Rows are points. The ring and each string are closed loops that go straight from each point to the next, and from the last back to the first. Before rounding, they use only three directions, however many columns there are. How many times does the string pass through the ring? Passing back the other way cancels.

Ring:
0, 22, 353, -294
-203, -40, 69, -223
-286, -65, 45, 78
-214, -61, 160, 226
49, -39, 387, 133
95, 12, 453, -143
String, 26 rows:
19, 16, 516, 187
168, -42, 456, 91
118, -105, 216, -48
2, -55, 248, -54
-1, 51, 501, -61
124, 68, 617, -128
193, -15, 460, -150
130, -97, 224, -107
2, -19, 338, -47
19, 78, 615, 33
126, 9, 558, 118
146, -108, 292, 130
30, -100, 206, 86
-110, -12, 302, 56
-233, 24, 405, 378
-247, -67, 195, 447
-141, -135, 36, 220
-93, -97, 106, 49
-239, 16, 292, 110
-397, 19, 247, 317
-288, -87, 73, 325
-66, -162, -4, 128
-99, -75, 169, 90
-180, 4, 344, 218
-127, 5, 402, 264
-80, -1, 377, 121
Times through: 5
String:
63, -152, 133, 170
48, -73, 380, 359
-36, 18, 521, 317
-107, 28, 427, 127
5, -102, 152, -1
53, -126, 192, 178
12, -124, 162, 169
-22, -113, 124, 53
-83, -145, 62, 242
-313, -55, 150, 376
-400, 11, 211, 275
-278, 3, 222, 87
-150, -89, 62, -6
-94, -150, -61, -60
-169, -145, -117, -92
-265, -116, -134, -131
-344, -96, -157, -163
-356, 3, 102, -89
-217, -11, 189, -45
-133, -95, 45, -55
-221, -145, -128, -6
-386, -84, -55, 146
-375, -60, 45, 243
-266, -99, 48, 282
-348, 21, 319, 408
-183, 17, 342, 131
-45, -80, 182, 37
Times through: 4

Ring:
160, -291, 254, 55, 325, -140, 97, -233, -424
161, -150, 176, 150, 286, -90, -49, -248, -405
179, 75, 13, 278, 147, -4, -142, -181, -228
245, 156, -2, 214, 14, 58, 33, -128, -57
282, 101, 32, 111, -46, 57, 256, -66, 54
219, -46, 14, 135, 24, -30, 272, 6, 38
145, -192, 25, 172, 146, -120, 196, 16, -75
127, -318, 148, 111, 275, -171, 161, -87, -272
String:
142, -11, -39, 298, 144, -57, -69, -70, -145
157, 166, -151, 395, 50, 12, -165, -43, -40
308, 243, 2, 155, -89, 122, 154, -118, 55
179, 182, -168, 369, -10, 28, -67, 6, 55
144, -19, -46, 290, 129, -59, -32, -47, -113
294, 1, 143, 13, 12, 31, 333, -125, -40
409, 56, 210, -163, -145, 111, 654, -100, 143
339, 1, 136, -65, -92, 53, 552, -39, 130
290, -84, 165, -35, 17, -2, 443, -81, -8
198, -98, 67, 132, 107, -57, 194, -61, -92
70, -104, -148, 382, 154, -131, -55, 82, -47
68, -242, -92, 293, 173, -182, 113, 128, -26
150, -363, 141, 43, 204, -176, 365, 8, -128
189, -267, 189, 27, 201, -119, 289, -101, -205
170, -391, 257, -25, 275, -172, 332, -119, -286
106, -481, 247, 35, 374, -238, 219, -120, -386
52, -307, 54, 262, 342, -208, -65, -71, -335
150, -187, 117, 154, 235, -112, 65, -131, -269
250, -274, 359, -106, 249, -85, 316, -273, -370
258, -417, 547, -234, 384, -126, 339, -419, -600
129, -273, 239, 123, 382, -149, -59, -279, -518
54, -114, -40, 390, 300, -139, -280, -110, -331
172, -95, 98, 175, 197, -67, 19, -158, -254
142, -65, 14, 258, 184, -75, -49, -102, -204
60, 27, -129, 477, 237, -87, -381, -98, -267
116, 135, -90, 440, 193, -18, -390, -179, -282
256, 148, 95, 177, 92, 64, -54, -261, -229
255, 33, 126, 103, 89, 22, 117, -195, -171
Times through: 0
